Each wall is flat, endless, passes through zero and stands at right angles to its row. A trip goes straight from one point to another. Which walls does it cross, in order?
In the rows, 128 means zero.

Walls:
(1): [133 160]
(2): [137 160]
(3): [ 97 137]
(4): [129  71]
Trips:
[109 222] to [123 132] -> none
[165  35] to [ 62 111] -> 3
[140 111] to [155 184] -> 2, 1, 4
[132 162] to [119 138] -> none
[216 122] to [ 88 104] -> 1, 2, 3
[154  62] to [ 39 202] -> 3, 4, 1, 2
[127  97] to [ 58 173] -> 3, 4, 1, 2
[103  87] to [137  77] -> 3

Walls:
(1): [192  45 121 130 102 149 124 187 177 119 125 160]
(2): [ 98 147 147 154  99 142 173 121 147 139 119 136]
Trips:
[139  82 181 122  56 126 187 139  91 105  90 135] to [180 135 142  94 165 161 124 102  93 169  59 150] -> 2, 1
[136 111 164 121 102  89 165 159 100 129 169 100] to [ 93  97 107 139 140 162  97 138  52 126 162  69] -> 2, 1
[104 147 178  73 214 162 219 203  92  95 122 125] to [116 190 160  79  99 132 195 130 192 116 124  65] -> none
[168  77 110 139 189 249 150 217 165 115 109  63] to [143 116 158 208 156 168 140  27 114  73  44  63] -> 2, 1
[100 177 101  51 111 122 203 108 101  85 135 179] to [182 155  90 191  69  59 172  74 143  80 171  93] -> none

Walls:
(1): [118 120 116 168 185  35 173 105 249 128 142 182 154 158 199 106 135 140
 153 109  80 123 131 118 175 154 134  68 117 144  70 148  91 196 121 116
  51 135 133 107 107  63 112 161 138  99  98 194]
(2): [ 33 147  80 105 152 181 195  69 139 136 145 155 176 151 116 170  78 145
  89 157  87 133 113 185 147 191 160 180  95  78  85 112 131 125 185 106
 127 144 122 183 132 101  42 148 101  64  51  87]
(3): [180 122 114 114  79 107 133 103 138 163 200 144  73  87 106 120 202 193
 142 137 111 168 134  81 117 157 141 135 141 196 129 156 103 104 155 192
  91  87  72 173  91  91 143 152 149 120  74 108]
Trips:
[ 93 110 196 145 144 183 153 140  85 148 140 177 151 124 189 112  96 138
  78 143 150 146  90 112 132 119  97 154 118  90 183 141 150  99 144 103
 132 146 139 142  91 166 135  91 199 100  84 197] to [150 130 151  22  91 216  63 129  92 164  96 165 113  62 147 152  72 143
 167  52 158 133 169 130 125 185  74 138 171 103 130 150 136 189 209 159
 116 186 136 184 104  88 172 149  29  79 164 105] -> 3
[104 125 106 199 133 139  93  92  92  87 133 142 136  86 147  61 162 118
 120 103 163  77  94 119 175 101 106 136 118 156 173 167 108 122 202 123
 131 143 168  91  99  93 141 173  95  88  97  61] to [152  91 201 116 117 112  83 198  92  48  69  94 149 160 161 228 125 155
  90  90 123 143 131 108 106 116 182 149 201  98 161 117 147  99 161 119
 125 113 165 178 164  62 124  93  81 130 123 123] -> 1, 2, 3
[ 69 203 108 140  61 185 105 110  77 124 106  36  39 168 114 115 124  99
 121  69 134  74 101 141 156 140 124 131 106 105  45 165 136 159 104 233
  99 103 162 103 199 124 142 125 111 180  84 175] to [105 119 127  94 156 125 187  79  80 178 170 118 100 140  82  61 119 124
  93 126 107 164 120 197 146 110  94 116  90 147 115  78  94 115 120 126
  90 146 109 143 164 139 121 131  85 122  64 196] -> 2, 3, 1
[138 184  90 114  90 156 124  89  58 135 118  68 112 128 108 179 122  86
  99 146  70 176  72 136  86 173  84 155 117 101  99 140 124 113 110 139
 139 142 133 123 152 138 124 111  50 167  92 200] to [146 149 169  93 153 109 112  97 194 139 134 135  92  45  78 134 155 142
 121  90 122  91  84 105  96 128 147 116 153 155 145 135  66 130 153  70
 198 161  82 106 169  96 181  97  73  93 166 104] -> 3, 2
[125 147 162  88 110 107 183 170 126 195 144 111  90 143 182 157  29 165
 175  31 130 129 125 141  85 203 127 160 145 182  75  98 149  97 119  96
 168 159 111 104  65 156  42  48  53 161 134 145] to [161 113  54 137 123  67 115 190 137 142 112 111 113 128 178 145 100  98
  92  22  74  87  68 142 186 179 174 111 134 180 152 111 146 104 132 111
  78 103  73 109 133  91 146 121 183  84 120  91] -> 1, 3, 2
[104 127 111 139 135 126 120 112 113 137 180 126 130 107 145 154 138  55
  97 170  99 138  41 140 100 147 123 147  94 118  72 139 127 145 126 123
 162  98 128 115 126 136  65  85 101 215 123 184] to [150 216 200 105 100  75 124 178 133  91  97  49  74 130 158 136 203 206
 142  91 108 105 107 196 181 168  84 170 121 122 179  73 103 177  97 130
 152 155 106 126 142 151  86  44  98 180 162 169] -> 2

Walls:
(1): [172 117 142 113 154 117 144 132 142 145 109 151 146 123 105 150 101 106
  64 143 122 104 150 106 134 125 108 183 123  79  78 153 107  48 130 124
 142  90 140  83 118 129 115 127 105 105 172 100]
(2): [109 137 144 140  74 106 110  74 110 174 149 107 128 123 121 111  59 136
  99  82 113 189 141 110 178 124 131 117 146 141  81 188 167 186 150 139
 104 128 173 102 152 181 118 178 161 150 119 131]
(3): [148  73  79 143 164 139 186 105 125 146 147  98  96  76  92 139 147 118
 139 109 129 137 182  90  64 128 125 132 122 138 158 125  88 167 139 123
 157  75 200 113  84 116 160 176 113 110 156  94]
(4): [193 144 131 138 153  98 147 135 131 169 113 130  99 109 180 108 127 141
 141 133 159 112 112 133  77  82 144 130 155 114 157 124 158  79  81  88
 139 103 107 159 172  95 126 104 116 133  94 118]
(5): [125 118 183 152 104 144 153 167  88  66 102 171 128 171 135  54 136 141
 169 127 149 183 173 207 139 148 160 179  92 110 122 112 156 158 163 117
 134 126 149 106 177 129 168 185 194 132 194 117]
Trips:
[139 113 140 152 186 122 133 110  59 133 146 108  93 156 105  97 168 154
 153 181  77 153  97 147 109  98 124 176 115 140 132 175 127 117  74 139
 152 113  90 133  74 163 172 136 119  94 155  79] to [114 152 184 103 164 136 142 129 126 145 144 161  82 150 177 157 126 100
 169  54 130 108 161  91 151 111 185 107  93 160 147 103 135 135  65 126
 174 173  96 142 101 127 113  72 127 117  95 120] -> 1, 5, 3
[156  96 125 184  88 122 150  86 166 156 158 116 119  91  83 144 136 111
 100 181 197 138 187 108 112 134 166 210  46 123 180 118 183 118 147 112
 126 144 204 139 111 151 138  81  89 119  68 135] to [146 147 143 121 153 147 123  88 128 141 152 116 118 154 127 120  53 133
 108 131  98 142  98  81  96 112 136 128  97 119 116 126 110 117 124 114
 142 120 133 139 125 147 114  94 133 165  90 181] -> 3
[136 139  72 148 135  68 175 159  94 128 130 117 156 184  78  78 109 179
 137 107 128 167 107 109  71 163 115 144 110 143 107 152  87 122 116  93
 177 116 118 101 119  88 108 119 104 125 135 162] to [132 117 151 109 129 145 178 175 117 147 108 188 153 114 115 117 164 162
 116 150  93  99 177 165 184 117 194 145  78 146 190  86 149 178  64 167
 108  75 130 100 178  72  97 202 109 131  90 123] -> 1
[104  96 118 167 154 158  89 145 168 103  96 106 136 169 117 167 112 146
 157 131 140 128 143 114 136 132 118 171 159 140 184 191 146  84 161 109
 131  54  86 200 132  98 141  83  67  86 143 101] to [ 49 204  83 163 137 113 108 110 116 124 132 104 103 149 141 110 186 105
  76 128 119 119 143 198  60 141  90 153  91 117  94 136 174 127 123  84
 137 134 167 159 188 129  82 130 118  85  43 168] -> 3, 1, 2
[135 182  89 180 125  83 158 147 137 169 159 134 139 141 154 129 130 175
 119 121 120  81 123 173 150 202 215 170 127 153  98 143 101 144 126 154
 165 151 109 176 162 160  92 136 170 130 119 130] to [183 147 139 166  98 162 143 158 122 125 154  92 154 125 163 103  81  76
 139 119 155  80 136 113 104 102 142 149  88 160  69  70 140 249 121 157
  91 101 161  85 120 117 118 102 192  86 115 128] -> 4, 3
[128 112 141 155 140  81 159 137 113 187 161 134 104 126 129 149 119 152
 184 126 133  82 103 131  62  83  44 178 168 107 100 114  96 136 102 117
 169  72  92  92 132  99 147 106 106 127 114 126] to [128  95 179  96 113 111 134 110  67 101 120 124 156 159 169  92 133 162
 118  90 140 141 132 130 148 158 149 141 116 172 178 142 143 132 132 153
 141 116 109 158 109 161  70  70 104 144 126 157] -> 3, 1, 5, 2, 4
[158 117 121  69 101 151 155  76 109 113 146 159  96 107  87 156 113 134
 171 104 133 133 108 101 102 112 126  73 121 135 134  89  95 165  78 173
 131 119 158 161 124 179 107 143  94 155 108 107] to [117 159 113 186  52 103 114 159 169 157  72 130 114  97  95 123 177  86
 117 149 131 121  91 149  77 105  77 124 140 112  46 109 169 113 128 135
 153 154  95 182 148 150 141 133 117 116 142 177] -> 4, 2, 3
[199  95  75  99 158 119  83 144 179 158 111 102 124 119 159 179 117 137
 162 113 101  62 146 136 139 120 148 120 133 106 108 155 143 124 167 159
  92 137 113  90  27 184 101 167 198 136 141 197] to [111 217  81 141 113 123 110 135 111 123 172 123  82 139 121 127 147 128
 207 101  92 112 162 130 136 190 115 133 108 135 109 105 105 156 117 120
 138 171 105 117  75  97 163 165  68  88 113  93] -> 1, 2
[ 69 122 117 143 114 136 112  84 152  72 163 166  82 178 158 159  96  89
 138 190 120 120 132 140 124 145 123 140 130  61 193 104 139 110 137 178
 105 122 134 146  90 154 154  82 132 122 125 158] to [166 117 146 148 101 155 160 134 116 134 104 132 100 101 130  83 167 105
 171  99 128 148 131 128  51  98 108 151 106 131  88 117 106 103 113 119
 159 126 136 109 122 146 104 106 106  88 135 117] -> 5, 3, 1, 4

Walls:
(1): [ 77 154 137 201 163 114 169 128 137 150 128 120 101 132 102 115 140 121
 111  77  71 119 183 125 129 176 100 101 131 106 140 101 124 146 152  50
  92 160 118 131  77 139 194 167 140  94 114 148]
(2): [ 21 140 105  33 114 134  76 153 191 189 118 122  88 172 101 134  70 129
 112 115 118 102 163 158 114 110 166 188 129 134 130 182 205 101 184  94
 158 120 148 138 130 143 116 167  71 159 178 109]
(3): [192 141 107 165  92 115 132 135 150 194 147 109 137 132  56 132 175  76
  63 143  91  55 140 139 110 100 131  78 131 173 121 132 205 175 154 168
 172 135  61 142 132  92 130 109 125 138  97 231]
(4): [125 167 181 148 181 106 126 170 183  96 113 153 151  97 100 105  62 131
 141 116 147 176  82 106  98 111 122 177 185  75 171 155 169 216 157 109
  92 131 133 120 161  86 135  82 118 126 127 171]
(5): [161 140  77  97  71 102 129 163  74 154 131 161  92 143 130 183 172 208
 103 104 105 116 141 158 211 110 189  78 112  65 126 182  91 119 106 126
 174 169 136  95 145  89 142 101 187 138 120 125]
(6): [124 176 133 127 144 178 150 138 159  79 209 139 161  95 108  83 149  85
  99 129 165 178 119 136 167  98 137 173 122 132  96 136 105  62 157 194
  67 115 136 162 131  64 108  87  85  46 178 115]
(7): [107 128 203 116  74 133 107 106 148  82 146 117 115 115 112 102 137  90
 139 129 177  83 114 158  69 135  72  95 142 145 108 110 186 125 109  89
  18  92 121 104 156 135 173 165 113 143 151 171]
(8): [104 108 123  55 124 165  82 143 179 169 148 123 119  88 118  80 118 122
 110 127 172  92 115  81 139 118 120 127  99 100 217 146 210 187 144 136
 207  78 145 119 184 168  40 155 147 112 105 152]
(9): [125 138 151 121 106 125 177  85 128 137 102 122 186  73  77  84  70 176
 165 161  88  98 115 119  40 110 116 145 134 172  78 151 166 126 143 145
 154 159 101  81 205  76 148 149 139 158 108  98]
(10): [163 155 113 165  87 188 161 125 115 132 126 185 140 188 171  93 120 116
  90 136 127 154 142 114 164 167 100 113 160 166  62 124  47 127 158 113
 100  95 104 122 107 107 118 135  84  46 188 163]
(11): [146 119 124 166  93 130 113 138 124 133  93 108 130 198 153 174 138 159
 162 133  93 114 106  87 156  61 117 166 123 154 156  92 167 133  82 106
 165 158 107 129 130 155 108 105 115  92 160 181]
(12): [126 158 115 160 158 155 105 164 184 115 133 139  84  95 101 131 158  87
 150 183 134 114  86 144 171 148 126  94 166  89  90 147  99 101  96  91
 114 110 126  65 129 112  96 142 131 165 174 170]
Trips:
[152 153  68 128  60 154 121  70 178 106 106 132 100 160 113 146 112 112
 153 128 118 159 102  74 107 170 138 124 130 114  90 136 124 115 169 178
 137 146  96  83 144 156 143  65 104 132 102 111] to [124  85 169  94 162 137 141  94 147  95 134 128 103 124 125 141 162 100
  42 137 129 111 133 145  99 132 177 152  99 131 182 115  23 110 116 157
  69 135 178  95 156 102 125 164 110 151 156  79] -> 11, 3, 5, 7, 9, 10
[113  94 117 108 102  92 189 104 154 111  56 164 184 143 183 132  85 158
  74 200  95  47 124 124 126 199 149  98  91 146 128  68  86 181 156 112
 170 121 117 118 156 152 165 125 114 124  52 132] to [123  91 101  95  80 123  42 200  82 110  88  98 111 130 157 108 120 145
 156 121  68 138 134 152 147  95 152 126 125 168  93 175  92 123  98 112
 143 124 173 183 149 187 100 129  77 156  41 100] -> 11, 1, 3, 2, 10, 9
[142 145  58 188 177 212 149  78 176  90  76 110 119 102 143 160 103 107
 122  96 174  90 139  58 104 100 114  92 118 128 115 148 115 101 156 166
 161  55  76 142 159 137 174 139 154 187 105  75] to [202 170 117 108 116  87 181 151 134  38 170  73 116 188  90 128 111  79
  66 133 151  96 102  79 159 118 117  78 127  96 142 137 199 221 154  80
 123  76 160 103 155 174  83 127 100 104 173 122] -> 7, 4, 10, 9, 6, 11
